Rows are points. To make a cloud, some directions were put in groups of two or more. Within a group, all points are equally far from the middle, so they leave a hole (a ring in 2 directions, a hollow ball in 3). The other directions are filled evenly. Then the cloud was stretched, turned, moved and blurred a little. How many holes are there, and how many directions does each take, smallest first?
(in the rows, 128 means zero)

Cloud (20 x 3)
[[ 78  93  81]
 [161  87 168]
 [ 56 104 167]
 [200 113 121]
 [136 140  75]
 [ 56 103 168]
 [ 58 154 104]
 [206 147 161]
 [137 169 156]
 [ 51  84  99]
 [ 57 154 124]
 [206 113 140]
 [139 148 185]
 [114  70 142]
 [ 32 131 132]
 [115 173 121]
 [ 99 117  67]
 [206 116 140]
 [165  94 109]
 [196 148 168]]
Holes: 1 (3)

Cloud (29 x 4)
[[ 94  77 102 111]
 [145 217 174  89]
 [ 70 165  82 119]
 [ 98 129 137 182]
 [ 88 126  92 160]
 [153 189 173 167]
 [106 144 125 185]
 [ 76 139 149  74]
 [179 152  75 129]
 [146  84  95  83]
 [ 97 196 183  95]
 [196 186 109 132]
 [174 209  96 112]
 [111 187 161  61]
 [118 137  73  61]
 [148 209  99 144]
 [126 227 132  65]
 [165 211  92 103]
 [158 221 115 139]
 [ 70 120  85 125]
 [126 126 114  49]
 [138 130  63  75]
 [133 151 194 134]
 [172 182 120  56]
 [ 79 212 155 147]
 [188 149 104 157]
 [ 99 112  88  66]
 [ 91  83 135 143]
 [185 105 145 145]]
Holes: 1 (4)

Cloud (48 x 6)
[[ 49 159  87 176 193 178]
 [137 187 113 137  53 173]
 [139  77 146 141 194 106]
 [ 72 204 143 153 179 142]
 [ 93 202 132 182 181 154]
 [ 92 137 160  70  91  99]
 [ 87 149 106 160 203 210]
 [135 159  67 196 117 186]
 [118 132 155 130 173  32]
 [187 127 181 148  93 116]
 [147  76  61 118 139 114]
 [ 49 160  86 204 176 148]
 [121 122  94 183  82  72]
 [128 111  79 184 121 201]
 [ 55 191 134 154 195 151]
 [ 84 191  58 170 137 149]
 [ 98 116  85 191 180  51]
 [198  98 164  85  86  97]
 [ 75 143  74 139 194 178]
 [ 96 154  75 140 198  66]
 [195 122 156  89  79  78]
 [102  89 112 186 198 138]
 [159 133 173 139  68 200]
 [180 115 184 147 113 162]
 [138 161  62 166 114 208]
 [132  98 189 135  84 137]
 [ 99 101 137 115  69  36]
 [ 93 124  88 205 175  71]
 [142 162  73 136 192 120]
 [ 90 128 131  77  76 105]
 [121 151 100 104  68  65]
 [129 166 153 166  50 128]
 [159 158 160  84  92 189]
 [173 157 132  82  64 152]
 [108 110  88 114 209 127]
 [131 171  54 146 176 140]
 [105  91  68 122 187 111]
 [159 123 148 144  52  63]
 [ 82 118  93 173 103 184]
 [166 160 152  94 138  89]
 [ 67 194  69 169 184 140]
 [115 106 174 140  66 147]
 [ 80 157 182 133  88 168]
 [116 131 138  94 191 147]
 [ 70 183 180 152 140 149]
 [ 93 123  96  92  88 140]
 [ 79 102  84 187 129  66]
 [ 50 155  92 161  97 168]]
Holes: 3 (2, 2, 2)

Cloud (75 x 8)
[[213 135 210 115 128 114 155 104]
 [110 102  99 168 146 138  89 222]
 [155 153 178 204  88 203  89 119]
 [ 72  66 119 141 132  40  91 173]
 [ 96  82 171 206 107 114 170  99]
 [212 166 130 178 137 133 128 118]
 [ 91  92 154 131  53  95 169 138]
 [184 231 120 105 109 209 147 153]
 [139 212 157  80 130 191 127 134]
 [ 91 194 145 119 162 115 163 132]
 [154 210 126 120 113 191 145  60]
 [190  77 123 104  92 182 106 122]
 [136  74 136 182 122  69  74 115]
 [123 131 237  67 115  95 158 113]
 [ 99 147  56 117 144  36 130 185]
 [105 123  61 189 178 148 147 113]
 [159 109  63  84 168 165 149 161]
 [194 195  93 101  93 117 139 168]
 [170 140 176 164 106 100 173  85]
 [134 155  77  58 167  89 113 118]
 [142 157  85 106  96 118 199 185]
 [130 189 105  97 115 135 130  66]
 [153  81 185 119 155 168 113  67]
 [151  94  96 134 108  46 103  96]
 [117 125 177 175  71 187 167  42]
 [178 133 136 152 135 188 207 104]
 [139 121 189 196  59 202 155 115]
 [181 141 137  81  95 130  69 167]
 [ 43 141 216 126 111  83 129 175]
 [ 69 171 176 166  76 108 114 204]
 [170 139  49  92 151 157 142 213]
 [161 152 195  48 106  57 145 157]
 [ 36 122 158 194 116 156 166 101]
 [129 104 238 108  59 138 162 111]
 [149 189 101  91 114 112 112  76]
 [193 174  57 136 187 145  68 102]
 [ 81 146 123 194 158  97 164 135]
 [110  62 107 119 145 135 135 192]
 [119 186 166 118 105 171 161 235]
 [170 103 123  51 120  55 179 144]
 [187 136 208 102 118 111 186  74]
 [ 74 170  86 141  88 197  96 159]
 [181 127 112  46 112 149 180 101]
 [ 99 161 152 146 137  82 195 154]
 [102 111  99 181 176  60 105  95]
 [ 90 158 186 138 112 150 163 231]
 [168 133 160 123 162 159 165  36]
 [ 86 116  63 216 151 112  97 177]
 [ 67 121 134 145  62 186 176 140]
 [164 118  75 107 169 110 130 224]
 [ 66  92 110 191 155  95  84 186]
 [141 137 110 224 124 156  59 146]
 [ 98 184 190 136 140 173  94 149]
 [ 83 131  92 211 155 162 163 114]
 [125 158  12 127 161 155 115 122]
 [173 174 115 158 180 103 107 157]
 [155  87 142  94  69 162 115 107]
 [134  77 144  90 144  99  69 101]
 [199 188 163 108 100 173 158  50]
 [142 146  98  53 158  57 116 111]
 [132  91 154 192 114 189 140 175]
 [167  62 147 108 140  77 120 189]
 [ 82 143 190  97 119 119 191 214]
 [130 148 173  87 116 191 209 140]
 [125  62 163 111 174 117 134 120]
 [155 127  64 201 114 198  63 143]
 [222 135  80 121 155  84 105 162]
 [152 106 106 107 105 191  74 104]
 [179 154  61 129 189 202 110 148]
 [103 131 153 189 119 230 142 172]
 [166 111  59 205 118 135 110 149]
 [160 122 100 208 115 197  69 152]
 [100 205 102 195 142 151 153 165]
 [153 169 205 135 141 143  83 138]
 [126 169  80 142  95  67  97 166]]
Holes: 3 (2, 2, 4)

Cloud (97 x 9)
[[166 161 163 209 106 125  16 117 167]
 [ 82 186  25 199 130 128 144 148 149]
 [139  65 177 168 177 124 109 114 105]
 [ 95 114  58 199  64 110 151 171 188]
 [178 102 164 114  70 106 147 148 107]
 [148 160 151 162 207 163  87 101 152]
 [152  81 159 127  47 126  45  66  81]
 [112 176 120 110 142 185 137 105 159]
 [ 93 110  75 133  76 125 192 156 116]
 [181 203  84 160  64 160 121 161 160]
 [139 131 180 238 103 105  46  63 161]
 [134 118  57 207 160 188 119 158 158]
 [140 126 165 208  57 157 195 143 104]
 [ 66 129  83 145 192 176 116 116 212]
 [211 207 120 183 141 179 140 168 113]
 [152 118 135  80 103 109 151  95 163]
 [ 57  92 162 192 128 101  48  98 153]
 [ 52 133 168 161 156 138 122 112 247]
 [118  52 121 111  87  91  90 151 201]
 [181 165 117 140 123 133 114  94 162]
 [ 90 116 166 112  87 100 111  72  92]
 [132  96 106 104 110  42  98 175 126]
 [205 164 193 187 188 171  31 120  94]
 [117 186  91 150 105 235 160  95 142]
 [154 127  96 132  40 125 170 119 152]
 [134 121 112  69 133  89 155 148 130]
 [ 96  93 109  88 155 126 128 194 179]
 [ 95 117 119 236 147 167 129 110 111]
 [127 147 125 118 133 169  98  72 198]
 [112 167 101 194  87 177  97  50 167]
 [147 169 111 165 112  80 100 105  63]
 [111 124 180 108  71  91  29 104  77]
 [153 107 140 182 120 102 131 113  51]
 [137 211 188 200 122  69  64 108 122]
 [ 89  73  95  93  85 113 162 105 163]
 [189  95 240 152  87  96  43 131  69]
 [ 60  66 111 107 113 102 113  61 130]
 [ 38  79  48 121 155 157 178 193 213]
 [ 97 166  52 180 129 116 125  96 171]
 [ 44 118 135 131 178 175  77  82 141]
 [172 130 137  86  81  81 107 156 108]
 [154 113 148 144  61 158 151 152  57]
 [161  95  73 160 149 123  54 200 168]
 [145 191  76 197 109 160 169 142  95]
 [125 138 125 155 167 114  33 172 178]
 [149 142 192 161 173 148  56 145 145]
 [ 74  59  73 171 148  85 120 122 147]
 [ 67 146 219 123  72 189 118 148 125]
 [ 90 115 108  97 126 130  92 199 162]
 [119 104  70  61 172 173 157 129 141]
 [104 123 125 102  54 187 142 103  99]
 [ 94 198 126 168 125 163 161  72  85]
 [147  81 224 113 103 162  79  74 109]
 [136 116 134 182  67  80 127  89 124]
 [ 84 185  88 159  81 186 131  68 148]
 [127  79 213 134  98  94 106  60  86]
 [110 179  63 197 127 162 150 102 134]
 [127  79 151  90 124 156 166  75 118]
 [119 118 127 147  39  49  74 132 110]
 [101 152  89 119 118 145 185  82 166]
 [137 150  36 191 116 169 173 102 139]
 [137 141  96 184 157 107 207 143 161]
 [126 180 128 200  58 113 175 192 126]
 [118  66 106 117  99 138  78 152 183]
 [115 116 185 113  68 171  86 111  88]
 [ 47  63 100 159 158 129  86 101 153]
 [ 75 126 169 107  98 149  35  76 156]
 [ 93 103 131 176 149 175 158 169 143]
 [179 146  76 121 174 181 159  82 107]
 [ 82 102  89 185 134 197  95 131 156]
 [108 173 102 119  73 201 132  85 100]
 [164 164 100 128 127 153  51  66  42]
 [105 182 181 139 156 135  47  55 133]
 [133 143 107 120 185 125 140  52 103]
 [108  98 114 218  49 179 158 138 152]
 [146 162  82  97  83 184  99 137  64]
 [124 123 141 154 139 134  32 124 208]
 [ 90 148 100 116 173 162  23 109  81]
 [122 149 165 118 135 213 145  36 113]
 [132 178  81 207 138 120  96 173 159]
 [145 149  68  88 104 148  74 112 134]
 [140 198 182 161 156 189  80  90 108]
 [115 185 130 196 134 201 111  92 143]
 [101 166 162 198 113 235 151 120 174]
 [135 146  41 175 195 164 127 175 194]
 [ 85 165 112 247 110 150  82  86 126]
 [ 86 152 146 138 123  79 126  43 122]
 [ 99 145 105 127  82 208 111 199 207]
 [168 110 175 101 141  95  89  88  56]
 [ 97 209 185 112  91 164  65 134 134]
 [ 93 156  73 137 144 146 178  71 147]
 [ 87 154 105  92  53 186 134 111 127]
 [138  74 145 116  66 122 123 111 123]
 [112  44 104 135  79 130 124 117 162]
 [ 68 125   7  94 149 155 210 106 134]
 [160 148  58 219 125  93  76 143 123]
 [ 48 160 120 110 185 181 157 111 206]]
Holes: 1 (3)

Cloud (95 x 9)
[[122 152  27 152  96 101 140 144 114]
 [114  77 202 127 107  33 120 140  75]
 [180 145  52 172 142 183 155 119 176]
 [135 133 121 112 166  50  48 134  63]
 [ 84 124 136 188  87  51  59 193 134]
 [144 133 192 145 145 166  37 154  95]
 [ 79 145 102 119 122 105 124 119  39]
 [148 137  89 156 112 177 126  83 219]
 [170 119  81 118 157 193 157 153 169]
 [ 85 186 111 213 128 128 130 121 189]
 [100 157 165  99  56  98  60  73 154]
 [181 125 143  76 120 109 136  61 117]
 [ 96 172  73 230 131  88  80 167 176]
 [191 135  78 109 122  90  91 194 122]
 [116 115 128 157  97  67  68 239 126]
 [ 84  89  65 129 139 151 152 136 128]
 [160 179  38 150 173  78  68 149 115]
 [107 194  57 179 146 142  86  83 167]
 [ 77 112 200 113  97 154  99  79 169]
 [ 69 111  74 149 148 129  96 202 201]
 [148 179 103 158 128 141 192 128 148]
 [ 48 184 179 143 118  42 105 131  88]
 [212  47 179 154 112 185  90  98 149]
 [ 94 164 137 227  90  93 109 188 160]
 [139  96 196 149 153 165 133 176 170]
 [175 143 104 156 163  72 107  98 207]
 [159 117 103 165 207 165 131 125 139]
 [ 98  78 183 123  78 175  96 216 103]
 [ 67 185  81 193 104 118  72 111 137]
 [168 163  73 171  87 137  38 143 161]
 [169 122  62 158 113 137 104 196  80]
 [103 210 103 131 120  87 132  63 141]
 [177 145  88 160 179 167 156 153 121]
 [150 160 169 173  98 163  82  99  65]
 [ 97 135 170 167 170  66 145 178 152]
 [168 120 144 203 148 127  87  83 195]
 [ 66 128 196  96 101 131 142 158 137]
 [134 206 160 171  56  79  82 110 132]
 [ 76 174 186 128  66 108  98 107  80]
 [127 144 118  77 126 142 135 175 187]
 [161  86  96 125 147 233 126 124 134]
 [101 192 141  74 103  79  83 104 165]
 [115  93  80  92  80 136 124 149 193]
 [193 174 141 164  90 195 127 145 155]
 [111 136 157 195 129 171  63 124 209]
 [ 83 126 113 175 124 195  92 212 169]
 [161 166 132 154  99  29 132 184 148]
 [116 112 183 144 109 123  47 208 194]
 [182  94 143  78  73 181 113  82  97]
 [142  76 129 155 195 148 124 135 179]
 [ 87 156 148 118 186 100 115 129 156]
 [162  99 162  87 107 146  39 166 193]
 [171 115 125 180 191 176  83 175 161]
 [ 98 157 179 120  75  91 151  97 187]
 [125 193 156 133 132 107 158 109 117]
 [112  71 181 103  78 122 107 222 150]
 [ 60 147  93  96 141 147  94 187 165]
 [130 105 144 148 216 134  82 121 124]
 [ 97 128 156 111 111 145 131  68 198]
 [165 171 143 112  86  46 116 110 194]
 [130 137 228 138 122  69  89  84 180]
 [ 74 154  92 189 163 148 149 117 118]
 [ 70 120  90 169  93 120  45 176 147]
 [152  99 108 153  95 125  99 159  42]
 [151 211 103 162 172  83  59 147 158]
 [158 129 143 189 119 141  65 132 233]
 [110 114 122 127 103  30  58 114  80]
 [191 133 183 160  98 135 146 140 197]
 [174  93 114 112 101  90 101 128  54]
 [143  99  60 174 161 176  84 118 121]
 [ 78 114 176 125  70  66  54 123  58]
 [182 174 117 159 110 192 100 187 150]
 [186  46 121 124  87 189 116 147 120]
 [116  87 249 101 103 135 123 100 139]
 [ 43 176 112 156  87  77  60 112 160]
 [187 103 107 200 141 133 146 128 113]
 [225 122 134 177 129 200  86 161 125]
 [168 171 155 112  95 112  40  80 190]
 [205  92 102 174  97 161  72 130 157]
 [152 153 149 138  53  67  28 140 128]
 [143  83 171 102 134  50  79 177  70]
 [ 74  87  95 122  96 102  56 182 125]
 [ 56 182 165 178 130 119  78 108 147]
 [119  99 135 158 199 131 145 172 139]
 [122 196  16 148 181 103 119 160 170]
 [161 131 162 164 152  61 125  80 180]
 [ 59 101 225 164 126  92  82 139  77]
 [139  83 229  76  95 166 113  85 110]
 [137 179 105 216 104  89  78 100 158]
 [ 87  91 114 161 142 100 142  90 123]
 [154 186  85 155 167 126  25 134 160]
 [143  87 215 104  68 190  77  75 159]
 [125 170 180 211 113 150 118 120 132]
 [ 88  98 129 118  84 188  60 140 191]
 [ 79 116 126 147 132 140  32  99  95]]
Holes: 1 (9)

Cloud (88 x 9)
[[149 111 128  59 132  73 165 144 134]
 [145 177 140 139 195  71 178 138 165]
 [194  95 138  90  95  99  94 113 140]
 [163  88 113 131 184 138 195 143 136]
 [188 118 150  91 197 138 215 168 155]
 [137 193 180 125 139 102 162 167 121]
 [164 160 165 106 112 134 129 179 121]
 [114 164  96 154 185  65  65  83 140]
 [ 94 149  62 163 181  84 158  61 145]
 [157 141  80  97 185 134 127  91 183]
 [126 134 119 150 126 121 196 141 185]
 [111 137 113 113 164 158 195 164 108]
 [143 112 118 173 220  68 117  43 173]
 [143  87  83 185 151 123  94  60 216]
 [122  95 189 177 107  94 140 186 135]
 [114  89 182  87 195 143 164  86 150]
 [156 172 185 123 202  77 150  67 177]
 [ 88 149 166 129 138 108 118 117 184]
 [129 181 144  90 139 102 203 149 113]
 [117 130 129  89 192 168 160  63 153]
 [115  88 163 185 108  71 182 111 130]
 [149 160  91  68 136 133 189 136 124]
 [ 74 111  79 153 118  63  67 107 173]
 [134 115 142  45 132 171  57 156 138]
 [124 205  91 114  63 133  91 148 155]
 [172 110 170 132  96  94 109 152 135]
 [ 87  69 135 149 142 129 159  68 208]
 [159  46 117 124 117 102 104 127 161]
 [136 119 153  96  63 120 103 174 129]
 [132 104 115 131 179 109  78  58 153]
 [147 160 145 141 111 172 104 113 168]
 [157 124 147  66  64 147 149 117 122]
 [131 105 139  91  93 132 131 133 101]
 [152  78 119  78 100  88 125 150 187]
 [161 122 110 132 117 114 203  91 178]
 [102 155 112 189 188 110 121 134  95]
 [167  96 152  75 144 137  48 127 150]
 [133  92 199  99 140 130 129  64 156]
 [ 94  91 120 166 218 109 133  47 140]
 [137 137 190 162 160 101 231 126 163]
 [147  93 129  96 116 115  69  82 172]
 [148 145 124 135 204  75  99  65 163]
 [168 117 158 163  74  56  86 130 140]
 [162 147 125 172 182  88 127 122 120]
 [158 130  86 166 127 106 127 144 222]
 [178 178 106 100 156 128 112 110 166]
 [103 115 157  45  76 168 120  99 150]
 [178 115  83  73 114  99 118 179 138]
 [145 155 124 161  75 105 121 106 142]
 [138  53 128 128 153 105  78 130 146]
 [159 142  90 115 190 116 117  56 169]
 [146 159 107 133 119  94 159 141 161]
 [119 102 170 158 136  76  55  99 151]
 [112  88 249 108 143 120 179  94 141]
 [175 156 140 106 158  88 165 144 121]
 [ 94 109 177 109  78 148  63 108 101]
 [109 206 183 116 148 133 171 148 143]
 [109  67 120  99  92 149 102  79 131]
 [139 206  77  96 136 107 113 131 134]
 [112 119 115 125 155 146  98 119 189]
 [ 97 138 156  48 143  94 143 137  87]
 [129 100 121 165 153 106 113 178  85]
 [147 103  92 133 103  90 176 154 172]
 [124  94 149  32 118 153 156 136 182]
 [186 195 115  89 137  85 114 138 226]
 [131  83  96  52  80 140 120  85 138]
 [180  97 151 101  66 109 117 152 171]
 [110 112 100 167  94 102 132 132 106]
 [115  63 131  84 121 129 161 120 141]
 [ 99  93 129 101  81 142 139 191 124]
 [141 199 105  84  89 147 120 160 142]
 [135  50  75 124 177 129 125  33 189]
 [106  58 127  93 137 151 120 128 121]
 [137 100 166 120 156  89 174 190 122]
 [159 165 192  92  96 163 156 173 132]
 [ 99  84 162 137 180  52 156 158 106]
 [139 133 203 109 101 143 168 161 113]
 [117 176 115  96 171 127  62 136 140]
 [137 159 187 100 183 123 109 124 173]
 [141 120 149 107 147  62 149 183 115]
 [147 113 117 179 131  70 171  88 134]
 [ 98 137  91  98 126  95  58 103 147]
 [136 195 137  59 209 138 160 151 147]
 [109  93 102 188 185 154 104  64 155]
 [ 82 116 137 130 176 134 168 127 197]
 [101 124  98 121 145 120 203  80 230]
 [185 143 146  76 178 154 192  73 213]
 [ 91  67 157 157 158 119 151 134  65]]
Holes: 1 (2)

Cloud (107 x 9)
[[147 106 165 129  97 163 166 157  99]
 [110 154 101 146 152 140 148 155 130]
 [136 114  51 116  53 116 153 118 186]
 [ 67 127 127 106 132 162 192  80 127]
 [142 176 158 172 101 121 118 103 193]
 [116 101 109 133 128 106 110  63 193]
 [157 151  97 116 154 113 124 102 124]
 [140 160 161 116 116 120 205 102 157]
 [112 110 180 165 106 164 138 113 132]
 [151 111 157 142 140 112 124 175 122]
 [100 121 165 145 145 114 128 133 151]
 [133 152 179 143 138 132  79 146 165]
 [111 121 127 112 170 113 186 136 139]
 [153 148  66 127 102 101 135 125 151]
 [120 126 160 174 102 121 122 143  50]
 [142 105 132 163 124 103  70  85 154]
 [169 188 125 156 108 109 125 128 186]
 [102 109  96 100 103 152 198  90 111]
 [156 133 171  97 103 155 173  91 118]
 [ 99  97 147 165 114 104 181 122 177]
 [140 151 144 197  89 116 130 105 147]
 [ 84 161 123 158 142 133 115  95 195]
 [148 130 101 180 110 121 135  98 171]
 [129  90 158 146  11 119 156 134 150]
 [131  58  94 115 101 172 187 126 114]
 [147 132  98 131 108  91 183 149 148]
 [116 174 167 202  66  74 112 190 126]
 [155 131 135  97  90 149 153 117 139]
 [130 110 178 166 123 115 147 125 174]
 [151  92 151 172  91  93 197 188  54]
 [133 132 134 179  29 145 158 159 150]
 [ 95 151 133 157  62 115 173 119 130]
 [150 146 116 159  81 135 113  49 173]
 [144 106 169 159 123 137 112 142 108]
 [125 124 102 157  68 121 128 111 201]
 [129 114  86 211   7 116 112 207 152]
 [121 102 141 174  44  82 169 177 127]
 [177 105 161 154  68  78 121 201 106]
 [124 106 128  92 119 173 145  82 155]
 [161 126 211 130 145  80  90 134 105]
 [117  97 100 176  42 124 157 207  69]
 [134 102  99 204  27 177 132 154 152]
 [103 115 135 107  34 111 134 154 157]
 [138 133 177 103 123  55 153 118 149]
 [112 125  80 156  67  98 165 141 115]
 [130  80 145 151  51 110 158 110  46]
 [132 145 115 168  52 105 111  94 123]
 [121 124 125 171  58 175 211  70 131]
 [150  90 125 149  73  93 161  97 162]
 [168  95  82 184  54 117 107 112 152]
 [105 109 133 161  68  76 167 101  83]
 [112 159 130 133  76  93 137 189 171]
 [123 120 100 186 121 129 185  74 143]
 [ 99 161 121 185  77  92 106 180 220]
 [125 132 111 150  66 108 105 209 124]
 [113 161 154 105 121 104 150 172 170]
 [133 130 132 133 161 129 107  69 163]
 [144  92 161 135 137 113 107 102 153]
 [105 156 144 160 132 145 105  67 176]
 [ 91 130  85 207  47  77 133 193 158]
 [101 163 160 150 106  73 112 159 114]
 [ 99 127 108 154  91  57 147 202 124]
 [113 132 158 174  87  54 149 109 119]
 [139  89  99 155  64  76 122 125 188]
 [132  56 147 193 103 122 149 150  95]
 [122 137 111 146 151 159 160  75 186]
 [148 115 134 153 153  78 168 160  74]
 [142 120  82 135 105 136  96 150 122]
 [187 113  88 117 100 107 164 118 138]
 [123 172  46 196 110  84 142 142 159]
 [105 171  86 158 151 148 118 100 209]
 [ 64 162 142 182  63  72 138 179 194]
 [ 76 193 110 167 110 134 179  79 193]
 [127 141 126 186  75 174 151  70 150]
 [142  49 127 156  57 192 189 115 148]
 [100 124 166 120  78  92 169 133 124]
 [ 95  96 135 119  75  96 178  89  90]
 [ 87  94 122 144  53 146 201  63 169]
 [172 116 131 181  81 132 131 164 187]
 [ 82  97 139 135  80 146 103  98 173]
 [119 148 140 105 107 112 190 130 157]
 [125 143  94 122  68  90 104 151 163]
 [ 95 124 145 128  93 157 129 128 122]
 [113  85 106 157  43  96 184 146  94]
 [125 116 112 180  61  98 112 181  64]
 [112  89 132 116 137  91 125 138 147]
 [149 133 135 162  99 185 101 109 173]
 [ 86  80 128 166 131  84 175 122 162]
 [117 138 139 110  92  84  78  99 128]
 [121  90  85 149  66  92 150 120  70]
 [105  53 124 176  53 161 202 102 131]
 [107 168 154 122 161 129 100 120 186]
 [131  85  99 184  55 130  98 170 178]
 [196 154 138 138 129  94 123 153 124]
 [122 149  75 194 123  73 121 167 202]
 [154 157  89 179 103 122 158 153  85]
 [110 110 163 101  82 105 159 124 126]
 [153 118 132 145  69 105 161 133 177]
 [134 139 139 181  85  83 163 146 113]
 [143 125 123 182  46 150 176 139 143]
 [150 121 103 143  48 158 182  91 135]
 [149 125 137 179 142 104  83 196 130]
 [162 152 122 159 178 149 122 122 125]
 [102  87 138 137 109 118 161 184 118]
 [129 137 146 176  21 105  87 135 157]
 [107 122 111 137 152 123 175 193 144]
 [130 137  63 171  92  82 157 132 145]]
Holes: 1 (2)
